Rows are points. Examples show where two turns around zero, p and q, send a point. Write where each new point lands after one turn and then the other. Backwards means that the second turn is done in reverse. Each puzzle has new turns, and all numbers are rounded.

Turn p:
[19.7 -4.2] -> [ 13.4 -15.0]
[-26.3   2.0] -> [-20.1  17.1]
[-10.7  -4.8] -> [-11.5   2.4]
[17.3  7.1] -> [18.2 -4.5]
Turn q:
[-2.7 -5.2] -> [-3.7  4.6]
[17.5  1.7] -> [ -5.4 -16.7]
[ 6.9 20.8] -> [ 16.3 -14.6]
[-21.6 -17.3] -> [-7.2 26.7]
Where do these land?
p, then q: [ 4.3 22.3] -> [  7.5 -21.4]
p, then q backwards: [ -5.4 -30.8] -> [ 28.9 -12.0]
p, then q backwards: [-10.5  -5.9] -> [  3.5 -11.5]
q, then p backwards: [ 6.5 16.6] -> [17.6 -2.7]
q, then p backwards: [ 5.0 -2.2] -> [-1.1 -5.4]

Turn p:
[ 19.0  -9.3 -30.3] -> [-6.3 29.9 20.8]
[-17.4  -2.2   2.8] -> [14.4 -3.3 -9.8]
[ 2.0 16.7 14.5] -> [-13.3 -13.1 -12.0]
[-3.5 -5.2 12.9] -> [  5.2 -13.3   1.1]
Turn q:
[-15.3   4.6 -16.6] -> [ 0.0 22.6  4.2]
[28.7 25.3 18.0] -> [ 13.4 -21.1 -34.1]
[ 4.5 -7.1 -1.5] -> [-7.5 -3.7  1.6]
[  1.5   0.3 -11.0] -> [-7.3  7.7 -3.3]
[-13.7 -13.0 -10.4] -> [-8.1 11.1 16.6]
[ -5.7 -10.2  21.5] -> [  9.4 -16.8  15.1]
Where do these land?
q, then p: [-7.5  3.5 14.8] -> [-7.7 -5.6 14.0]
q, then p: [ 10.7 -11.6 -18.5] -> [ 15.3   2.6 -18.7]
q, then p: [ 11.3 -22.7   0.9] -> [23.3 -9.8 -1.9]
q, then p: [-16.8  17.6 -10.9] -> [-24.4   4.9  -9.6]
p, then q backwards: [-4.8 28.7 14.3] -> [31.8  3.7 -5.3]
q, then p backwards: [  7.1 -15.5  -0.6] -> [13.9  3.7  9.2]

Turn p:
[  4.9   0.6  -2.4  -4.8 -18.1 -17.4] -> [  4.3 -10.7   2.4  14.7 -17.7   4.1]
[-1.0 25.8  7.8  6.9 15.2 11.6] -> [-15.8  -3.5  -8.0 -23.3   3.4 -16.1]
[-11.9   4.0  28.6 -15.5 -20.6  -4.9] -> [-32.1  -4.3   3.1  23.0  -7.6   4.6]
[ 18.1 -17.8  -7.6  11.0  12.6  -0.2] -> [22.5 10.2 16.6 -6.9  4.9 -4.8]
[ -3.2 -12.6 -18.2  24.5   2.4   0.0] -> [ 21.7  19.6  -5.3 -11.0  -6.7   7.7]
[ 11.4 -10.2 -24.0   2.3   9.1  21.8] -> [ 21.1  -1.2   4.6 -19.9  18.3  13.2]
[-18.3  10.2  15.8 -24.3  -0.5 -10.9] -> [-21.7 -10.0 -13.3  23.3   5.3  -8.9]
Turn q:
[ -4.5  16.2 -23.1  -9.3  -8.1  13.4] -> [  3.6   2.8 -24.5  -1.5  19.7 -11.8]
[ 13.6  15.8   0.1 -12.7  11.5 -14.3] -> [  9.6  16.4 -12.3   9.7  -7.4  16.5]
[-13.3   1.4   2.7   8.1   0.5   6.8] -> [ -9.6 -11.0   2.8   2.4   8.4  -0.4]
[ 14.1 -14.7   8.2 -16.8   6.2 -36.5] -> [  9.8  23.3  10.3 -16.0 -23.4  24.2]
[-3.3 -5.5 25.4 -1.6  1.2  9.5] -> [-17.8   4.0  16.4  11.3  -5.5  -4.4]
[ -7.4  10.8  -0.3  -1.0 -34.8   5.1] -> [  6.7   9.5  10.5  -1.6  30.9 -14.4]
[ 10.2   9.2   3.0   9.6   2.9 -23.2] -> [18.8  0.7  6.1  5.6 -3.3 20.1]
[13.2 -7.1  4.4  7.3 12.3 21.7] -> [ -4.7 -10.4  -3.0  13.3 -18.1 -16.7]
[-22.6 -26.3 -20.5  16.5   8.2  17.5] -> [-16.2 -35.3  -6.3 -23.2  -1.4 -13.3]
Where do these land?
q, then p: [ -4.0 -14.7 -15.9  -2.5 -13.7  -8.6] -> [ -0.1 -18.4   5.2  13.4  13.0  -6.1]
q, then p backwards: [19.5  0.9  0.1 16.5 -2.6 22.4] -> [  9.6   4.4   0.8 -10.4   8.4 -29.5]
q, then p: [ -6.3  -9.5   6.6   2.0 -14.1 -34.0] -> [-26.0 -12.7  17.1  -4.4  19.2  -3.8]
q, then p: [-0.2 -6.2 -7.2 -9.3 25.4 -4.5] -> [ 2.4 -7.2 -9.3 -1.0  0.9 26.4]
p, then q backwards: [20.6 16.8  8.7 -7.5 -7.9 15.6] -> [-20.6 -21.4   4.2  15.6   1.1  -0.2]
q, then p: [-1.6 13.7 -8.7 -5.0  8.9  1.5] -> [ 12.6  -0.1  -7.5 -11.2   3.0   4.9]
q, then p backwards: [-25.1   2.9 -10.5   6.4  16.8  -6.9] -> [ -7.8  14.3  -8.6 -14.1 -13.0  20.4]
q, then p: [  0.0 -15.6   8.6  10.2 -27.0 -22.3] -> [-23.9  -9.0  23.8   7.8  10.1 -16.4]
p, then q backwards: [ -2.8  11.7  18.2 -11.0  14.1  36.7] -> [-42.8  -5.3  -0.9  -8.6 -13.1   6.1]

Turn p:
[ -2.2   5.9  17.1  -2.3   3.8 -22.4 -10.9  14.9 -41.8] -> [-11.9   1.0 -15.5  20.0 -35.9 -17.6  23.1   4.9   0.7]
[-22.1   8.8   4.3   0.4 -13.5  -7.4  -7.8  14.7 -14.4] -> [-23.9  -1.2   0.4   6.7 -12.8  -8.1   6.2   4.6  20.0]
[ 12.1   3.2 -30.1  -3.5  11.9  -8.2   7.1 -15.9   3.4] -> [ 17.1 -19.6   3.9   0.6   9.9  -2.8 -10.8  19.5 -17.5]
[  1.1 -26.5 -17.6 -22.0 -14.8   2.0  -3.2 -26.4  28.8] -> [ 14.1  12.3  15.6 -33.5   4.8   4.6 -35.4  14.5  -5.5]
[-16.0   3.1  10.3  -1.9  12.3  17.4   2.0  -4.2  -4.9] -> [ -7.3  -6.1 -18.7 -13.4   6.0  -2.2   6.1 -11.9   5.8]
[ 11.1   4.9  12.3  10.0 -10.2  25.6   7.8 -17.4  -4.3] -> [  6.4   9.7 -25.0   7.2  11.4  17.9 -11.9 -10.7   4.4]
[  0.1   7.1  -6.1 -10.2   0.5  13.2 -23.4  25.6  -3.9] -> [ 3.3  7.2  3.6 -4.6  3.3 -2.0 27.8 14.3 22.2]
[ 0.4 12.4 15.8  9.3  7.3 -7.9 12.0 -1.9 36.3] -> [-13.3  -5.2  18.7  -4.3  11.7  24.5   1.4 -19.8 -19.3]
[ -6.7 -19.2   2.8  14.5  -7.8 -10.9 -12.8  -0.5   5.3] -> [  5.7   0.6  16.1  -1.9 -18.5  -0.9 -10.1 -12.0  10.8]
[22.3  0.2 -8.8  5.6 10.6 -1.4 29.1 11.0 -4.6] -> [  9.9   1.4   0.8  23.0  20.1 -13.4   3.7  -3.3 -21.7]
Turn q:
[ 15.5  12.9 -19.6  -9.1 -15.4  16.2  10.0 -10.3  21.7] -> [-15.8 -18.5 -27.9 -14.8   5.9  -2.1  16.5   1.9 -12.1]
[  3.6 -10.4   3.5  11.3  23.6 -15.5 -10.8  29.0   0.3] -> [ -3.3   0.7  31.7  13.4  12.9   5.9 -16.8 -18.2  -2.2]
[ 17.4  -7.0  11.0 -21.6   4.9  -0.7   1.2  -9.4 -20.4] -> [-10.8  13.3 -13.0  16.9   6.9  -2.0  -7.2  13.6  20.9]
[-16.4 -15.6 -11.4  -5.0   9.9  -8.6   8.9  -1.3  -9.0] -> [  4.0  -9.0   2.2   5.2 -17.7  -7.5 -20.1  -4.1   9.1]
[  1.9  -6.0  -5.0  -6.5 -15.9  22.7 -10.6  -3.9 -17.6] -> [ 10.1  15.1 -27.7   9.0  -1.2  -3.8   5.9  -9.2   0.8]
[ 21.7  20.3 -17.7  19.2 -11.4   9.0  -0.6 -18.0   2.8] -> [-21.4  13.8 -15.0 -22.5  -0.1  -7.2  12.8  -0.3 -22.7]
[-11.0 -11.1   9.3  11.7   1.1  -7.1  18.2  -6.7  26.8] -> [  6.6 -23.2  15.3   0.0  -8.4  -1.7  -0.1  20.5 -17.3]
[-15.6 -13.9  -7.1 -11.5 -21.1 -13.3   1.9 -16.2   9.0] -> [ 10.7 -13.2 -16.0  -5.0 -20.7  17.5 -10.3  13.3  -1.7]
[-24.9  20.6  24.3  -1.7  14.4  12.4 -30.1  12.2  -5.8] -> [ 18.5  15.1  24.2   7.1  -1.7   9.2  31.7 -17.9  21.6]
[  7.7  10.1  12.8  13.4   9.9 -15.0  11.7  24.6  -7.7] -> [  1.4   6.1  26.5  -9.0  24.1  -8.3 -12.2   0.4   3.3]
Where do these land?
p, then q backwards: [22.1  5.4 -5.8 -6.1 13.6 11.0 -7.1 22.2 11.5] -> [-1.5 15.0 28.6  7.2 -7.9 14.1 -8.2  8.8  8.2]
p, then q backwards: [-20.4  13.1   6.3 -12.1 -19.9  -1.5 -14.3 -10.3   7.5] -> [  7.7  12.0  -6.7 -13.2   2.8 -27.9  -2.1 -18.1   0.5]
q, then p backwards: [ -7.0 -19.2   8.5   4.0 -18.6  -5.1  21.3   3.0  -1.2] -> [ 13.8  -7.6 -25.1  -4.2   1.8  -1.4   2.3 -19.7  -6.9]
q, then p: [  0.3  13.0  -1.7  26.9  12.1  15.2 -14.6   5.0 -19.1] -> [-21.4 -12.3 -16.9  10.8  -8.6  17.3  -5.8   6.5 -20.4]
q, then p: [-17.3 -10.4  -1.9   4.6  -6.2  -4.6   7.7  -5.4 -23.8] -> [ 4.3  8.1 12.8  9.6 -9.0 19.0  3.2 18.7  2.2]
q, then p backwards: [ 24.3  12.9  -1.5  11.1 -18.5 -22.2  11.8  10.3   6.5] -> [ -5.4   5.4  -8.3 -24.9  -0.3  10.7  14.7 -15.6  26.2]
q, then p: [-18.0  17.4  23.9  -7.6   6.6   5.1  -2.0 -13.5  15.4] -> [-11.8  23.8   8.0   8.3  20.7  -5.5  -3.5 -17.0 -12.3]
q, then p: [ 10.5  -4.7 -19.9 -17.4  -8.7   6.3  -0.6 -15.4  19.1] -> [  5.7  -5.9   3.3  -5.7   9.9 -25.5 -17.9   5.2  18.6]
p, then q backwards: [ 24.6  11.6 -18.4  11.7 -11.6   0.3  14.5   8.7   3.9] -> [ 11.6 -22.1  28.0  -0.6   3.2   1.6  -3.5  14.5   2.7]
q, then p backwards: [ 20.3 -29.0  12.2 -15.8  19.4  -7.5  -2.8   2.3 -16.8] -> [  3.5  10.2  -9.6  16.2 -37.5  -1.2  18.7   5.0 -11.2]
p, then q backwards: [-23.8 -25.7 -11.4  20.4  12.7  10.2  -5.9  -3.2  21.7] -> [-23.3  16.4 -15.2  -1.9   8.6 -11.2  12.4  33.9  -2.8]
p, then q: [-15.8  15.5   9.8 -19.8  19.0  -7.2  -8.1  -3.9 -24.9] -> [ 16.3 -20.1 -17.2 -12.8  -6.2  -4.1 -28.8  -7.5   4.3]
